Rows are points. Each copy is the shape, with its points in the same order, stretched, turned, moved and blurred by noise. Say if it was mirrored as well.

Shape (9 x 3)
[[-38 -19  14]
 [  4  -3  10]
 [-40  -1 -23]
 [-10 -17 -13]
 [-31  40  21]
 [-18  20  66]
 [ -7   1 -23]
 [ 27 -15 -57]
 [ -8 -80  27]]
Copy 1 (9 x 3)
[[-14  27  -9]
 [  8  -7   6]
 [-33  -2 -24]
 [  2  -6 -18]
 [-36  -5  33]
 [ -6  26  54]
 [ -6 -22 -18]
 [ 20 -53 -41]
 [ 42  52 -25]]
Copy 1 is: mirrored
Copy 2 (9 x 3)
[[-16   7 -16]
 [ 23  -2  -8]
 [-19 -13  22]
 [  4 -21  -1]
 [  9  47  21]
 [ 23  68 -27]
 [ 10 -23  14]
 [ 31 -74  22]
 [ -9 -29 -70]]
Copy 2 is: mirrored
Copy 3 (9 x 3)
[[-55  -3   3]
 [ -3  -1   5]
 [-39  17 -27]
 [-16 -13 -22]
 [-22  48  22]
 [-34  25  59]
 [ -4   7 -19]
 [ 29 -18 -57]
 [-47 -67  -2]]
Copy 3 is: only turned
Copy 4 (9 x 3)
[[-50   5  -2]
 [ -2   6  -6]
 [-40 -32 -19]
 [-23   0 -31]
 [-17 -34  35]
 [-13  14  57]
 [ -7 -19 -29]
 [ 16 -17 -71]
 [-59  68 -29]]
Copy 4 is: mirrored

Shape (9 x 3)
[[ 21 -12  -3]
 [-39  32  18]
 [  8  45  -1]
 [ 46  15  -2]
 [ 17 -78  -9]
 [  4  51  21]
 [ 15  15 -15]
 [  4 -53  27]
 [-24   9  17]]
Copy 1 (9 x 3)
[[  0  -2  -6]
 [-57  14  44]
 [ -9  -8  45]
 [ 29  -6  13]
 [ -4  -2 -71]
 [ -7  19  50]
 [ -4 -17  21]
 [-14  30 -43]
 [-44  15  17]]
Copy 1 is: mirrored
Copy 2 (9 x 3)
[[ 30 -18  -2]
 [-49  10   7]
 [-32 -40  18]
 [ 17 -52  25]
 [ 87  24 -31]
 [-41 -35  41]
 [  1 -38  -3]
 [ 58  31   6]
 [-17  10   3]]
Copy 2 is: mirrored
Copy 3 (9 x 3)
[[  3 -28 -23]
 [-20  36  20]
 [-22  24 -30]
 [-21 -23 -51]
 [ 39 -79  -1]
 [-44  25 -15]
 [  6  -4 -35]
 [ -7 -55  21]
 [-14   6  15]]
Copy 3 is: mirrored

Shape (9 x 4)
[[ -8 -15  18  37]
 [ 37  34  11  88]
 [-12  -8  16  20]
 [  7  -9 -37  31]
 [-20   6 -37  35]
 [  8 -19  31 -20]
 [ -6   2  22 -29]
 [ 18  27  44 -22]
 [-18  11 -24  -6]]
Copy 1 (9 x 4)
[[ -4  -6  22  33]
 [ 42 -57  -4  96]
 [ -6   7  15  20]
 [-19 -51 -19   9]
 [-33 -30 -34  32]
 [  9  16  30 -30]
 [  6  28   2 -23]
 [ 36  28   6   0]
 [-22  -3 -37  -6]]
Copy 1 is: only turned
Copy 2 (9 x 4)
[[-31  10  29  49]
 [ 21  -4 -24 115]
 [-30  14  21  21]
 [ 33  -4  19  22]
 [ 35  35  24  12]
 [-68 -12  -1   2]
 [-56  14 -11 -16]
 [-69   4 -44  10]
 [  9  33   1 -19]]
Copy 2 is: mirrored

Shape (9 x 6)
[[-14 -23  11   4 -26 -38]
 [-12 -25  41  -6  29  41]
 [-21 -32  25 -50 -29 -26]
 [-29 -23   1  42   0  17]
 [ 12  12   0   5  18 -80]
 [  2 -18  67   9  -3  14]
 [ -3 -17 -28  -8 -24 -11]
 [-21  10 -39  24 -47  61]
 [-39  30  -1 -48 -31   6]]
Copy 1 (9 x 6)
[[-42   4   4 -11 -19 -32]
 [ -2   8  61  26   0   9]
 [-35  -1  44 -42 -34 -40]
 [-35  -1   8  30  -4  27]
 [-20  40 -23 -28  36 -48]
 [ -8  14  44  43 -22 -34]
 [-13 -14  -6 -26 -13   0]
 [ 11 -16 -21  14 -51  64]
 [ -7  37  20 -50 -51  15]]
Copy 1 is: only turned
Copy 2 (9 x 6)
[[ -9 -24 -22  29 -44  20]
 [-16 -63  47  25   9  -3]
 [-16 -39  12  15 -72   6]
 [-34 -29 -25  31  15  -6]
 [ 35   5 -17   9 -19  65]
 [ -9 -57  28  72 -23  29]
 [  3 -10 -28  10 -29 -26]
 [-45  12  -9  25   3 -84]
 [-26  25  43  -2 -51 -14]]
Copy 2 is: mirrored
